Every row gives one point. Each copy is the shape, with its points in the same order, turned, moved and blurred by noise. Say if it was mirrored as well.

Shape (9 x 3)
[[  3  13  20]
 [  9   8  -5]
 [ -7 -22  12]
 [-19 -14 -13]
 [ 14  19   8]
 [ 15 -55  18]
 [  7  14 -14]
 [  7  18 -20]
 [  3   2  29]]
Copy 1 (9 x 3)
[[ -7  10 -15]
 [  8  10   5]
 [-19  -4  17]
 [  4 -21  20]
 [  4  19 -13]
 [-40  11  45]
 [ 20   8   2]
 [ 28   7   0]
 [-19   8 -10]]
Copy 1 is: only turned
Copy 2 (9 x 3)
[[ 24   8  21]
 [ 22   7  -3]
 [  6 -21   9]
 [ -8  -6 -13]
 [ 33  13  11]
 [ 21 -60   4]
 [ 21  17  -7]
 [ 22  19 -11]
 [ 19  -2  25]]
Copy 2 is: only turned
Copy 3 (9 x 3)
[[ -8   0  16]
 [ 11  15   6]
 [ -1 -10 -18]
 [  2  17 -28]
 [  5   9  23]
 [ 25 -40 -30]
 [ 12  26   7]
 [ 14  33   9]
 [-10 -12  10]]
Copy 3 is: only turned
Copy 4 (9 x 3)
[[ 17 -10  10]
 [  7  12  13]
 [ -5  -5 -16]
 [  3  16 -18]
 [ 12   2  26]
 [-49 -17 -12]
 [  8  20  15]
 [ 12  29  19]
 [  9 -20   5]]
Copy 4 is: mirrored

Shape (9 x 6)
[[ 12   1 -16 -10   6  10]
 [-60 -17 -19   9   2  -6]
 [  5   8  18  -2  -2   2]
 [-13  -9 -10 -10  11   4]
 [ 17   2 -10 -11  13 -24]
 [ 12 -31  18 -13  11   0]
 [ 10  -3 -15   8  -5 -27]
 [ -3 -20  11  17  13   5]
 [ 10  -6   9 -10 -10   6]]
Copy 1 (9 x 6)
[[ -9   2   8  17 -12  15]
 [ 41  14 -20 -24   4  37]
 [  3  -7  17  -2   1 -15]
 [  0  -1   4  -9  -8  23]
 [-17 -16 -11  14   7   4]
 [-35   8  11 -20   0   2]
 [ -7   0 -21  17  10  -1]
 [ -3  21  13  -7  17  10]
 [-13   2   6  -4 -16 -11]]
Copy 1 is: only turned
Copy 2 (9 x 6)
[[  7   2  27  17  -2   6]
 [-20 -33 -27  13 -13  39]
 [ -9  13   8  -7   2  -9]
 [ -5 -10   3  21  -9   8]
 [ 24 -14  15   1   3 -12]
 [ 11  18 -11  23 -11 -19]
 [ 27  -8   4  -9   7   8]
 [  2  12  -9   2 -26   5]
 [  1  19   5   9   9  -3]]
Copy 2 is: mirrored

Shape (15 x 9)
[[ 28  12 -20 -19  -1  10   3  16  35]
 [ 10 -22  18  -4   5   5  -4 -16   6]
 [ 15  24 -21 -23 -56  17 -14  32 -14]
 [-11 -23 -18 -23   2  -2 -14  -6  14]
 [ -9  30   5 -24   3 -30  -7  26  -6]
 [-13  -7  10  11  -1  14  -6  -7   0]
 [  7 -12   3   2   2  -7 -17   1  12]
 [ -1  43 -15  33  -2  -1  -7  -9  -3]
 [-12 -21 -15 -20   6  13  20  -4 -16]
 [ -2  -9 -14  60   5  15 -16  -2 -10]
 [ -7 -23 -19  42 -24   3   2 -10   4]
 [-13 -19  33 -22 -14  18  -7  -9 -13]
 [ -2  14 -15 -17   7   8  -8  16  -1]
 [ -1 -19  -8 -22   6  -9   2  24  45]
 [ 20 -23   0  -4   8 -12 -14   7  13]]
Copy 1 (15 x 9)
[[-32  36   6  11  23 -15   7 -19  10]
 [ 17  -8  -8   1  19  -4  24 -19  -1]
 [-18  44  15  31   9 -20  29  49   0]
 [ -8   5 -13  10   5  24  21  -6  25]
 [-21  31  -3 -36 -20   0  17  15  -3]
 [ 23  -1  -6   0  13   4   0   7  -2]
 [  8   4  -5   6   0  -4  19 -13   9]
 [  8  27  23   9 -19  11 -22   8 -26]
 [-15 -14 -12  -3  31  28  14  19   0]
 [ 28 -22  12  32 -11  -2 -30   7  -5]
 [ 26 -18  33  27   4  14  -3   8  14]
 [ 27   5 -27  -9  29   2  40  16  -6]
 [-19  22 -15   1   1   4  -3  11   4]
 [-21  14   2 -11  18  -2  13 -20  44]
 [ -4  -7  -5   7  -1 -14  21 -21  13]]
Copy 1 is: only turned
Copy 2 (15 x 9)
[[ 26   9  -9  -1  -1  -5 -25  36  -3]
 [  2  23  18  -5  17 -29  13  -1 -11]
 [ -4 -56 -20  18  18  12 -13  23 -10]
 [-13  11  30 -11   7 -10   6  36  -7]
 [-25   4   0  11  18  11 -25   3  30]
 [ -6   8  23   9  -4 -13  17  -7 -13]
 [ -8  23  14  14  15 -16   0  13 -14]
 [-26  12 -25  22 -31  -3  -5 -10 -13]
 [ -2   3  20 -27   4  10  29  11  -3]
 [-15  27   1  36 -19  -2  36  -6 -42]
 [-17  11  14   7 -11   3  14  -1 -59]
 [ -1 -15  35  -4  23 -29  22 -12   4]
 [ -4   1   0   8  -3   5   3  22  15]
 [ 16  24  34  -3  11   4 -26  34  -3]
 [  1  30  10   7  25 -13   1  20 -14]]
Copy 2 is: only turned

Shape (16 x 11)
[[ -7   8  -9  -6  -2  -7   8 -10   2   8   4]
 [  5   2   3  25  -6  -7  14   8 -21  -4  25]
 [-24   9  -5 -16 -16  -2 -11  -2 -26   5  34]
 [  3   3  -7   8   7  -4  10   2 -18 -28  -5]
 [  9  -3 -22  -2  20 -26 -11  18  33 -12  -9]
 [  4  31   5 -25  13  12 -14 -10  10   3  -4]
 [  3   6  15 -10   1  -7 -18 -20  11  -6  25]
 [-17 -14   5   1   8  20 -12  22  15 -18 -14]
 [  2 -12 -11 -17 -32   6  -7 -20   9   7  -9]
 [  1 -15   5 -19 -24 -24 -16 -14  10   6  16]
 [  2  10   7  -4 -16  17 -11   5  27   8  -6]
 [ 33 -25  -9 -20   7  11 -19  21  -2 -18  -8]
 [-30 -17  -3  18 -14 -24  -6   0   5  21 -23]
 [-37  21   4  10  30 -23   7 -11  13 -36  -5]
 [  4  19  22  -9  -4 -15   8  14  10   3  17]
 [ -8 -16   0   8   1   0  23  -1 -27  -2  24]]
Copy 1 (16 x 11)
[[ -4  -1 -21   8   9   2  19   4   2  -3   5]
 [  0  -2 -21 -18  -9  29  -5  14  23   0 -10]
 [-12  -4 -25 -29   3   4  33  11 -14  13 -14]
 [ -4   2   1   3 -17  28  12  12  10 -24  -8]
 [  3  -7 -13  50 -15   8   4 -18  -4 -14 -24]
 [ 26   5 -16  10 -10 -23  26  18 -18 -10   4]
 [  4 -20 -29   2 -24  -4   9  12 -19   1   8]
 [ 28 -19  19  11 -16  17  18 -18  -6   0  -5]
 [  5   6 -15  17   5  12  33  -2  -9  29  25]
 [-18  -6 -31  12 -13   5  12  -9 -17  27  12]
 [ 38  -2 -22  11  -7   1  15  -9  -9  13   7]
 [  6   7  20  35 -27  21  13  13 -17  18 -19]
 [ -7  -4 -11   2   2   3  19 -47  28   8   8]
 [ -3 -24 -14  -1 -12   8  15 -19  -6 -60   2]
 [ 15   6 -34  -6  -5   0 -12   2 -16  -5  -6]
 [-10  -8  -3 -20   8  23  -2  16  15   4  -1]]
Copy 1 is: mirrored
Copy 2 (16 x 11)
[[ -6  -8  -3  11  -8   3 -16  11   6   3 -13]
 [-20 -11 -20  19 -20  15  25  18  10  18 -18]
 [-23  -2 -15  -8  13  13  -2  35   9  -9 -35]
 [ -4 -31 -13  18 -19  10  15  -5   0 -11 -21]
 [ 36   2 -29  27 -19  10 -13  -7  10 -15   6]
 [ 10   1  15  -8  -9 -23  -1  17  -8 -24  -5]
 [-11  20   1  23  -6  -1   2  23  10 -25 -16]
 [  5  -2 -15   1   5  23   9 -21 -16 -15  11]
 [ -5  -2  16  -5   9  15 -12  -4  30  -5  -7]
 [ -8  24  -1  18  14   8 -17   7  33  -8 -24]
 [  9  15   4 -11  -9   4   1   0  11  -1  14]
 [ 21 -22 -15  12  19   3  24 -14  26 -25  11]
 [  6  11  -1  15   3  26 -23 -16  -5  31 -21]
 [ -8  -4 -13  25 -35  12 -13  -8 -42 -29 -26]
 [-17  14 -25   2 -20 -14   8  11   7  -1   0]
 [-32 -26 -13  25   0  18  12  21   5  15 -15]]
Copy 2 is: only turned
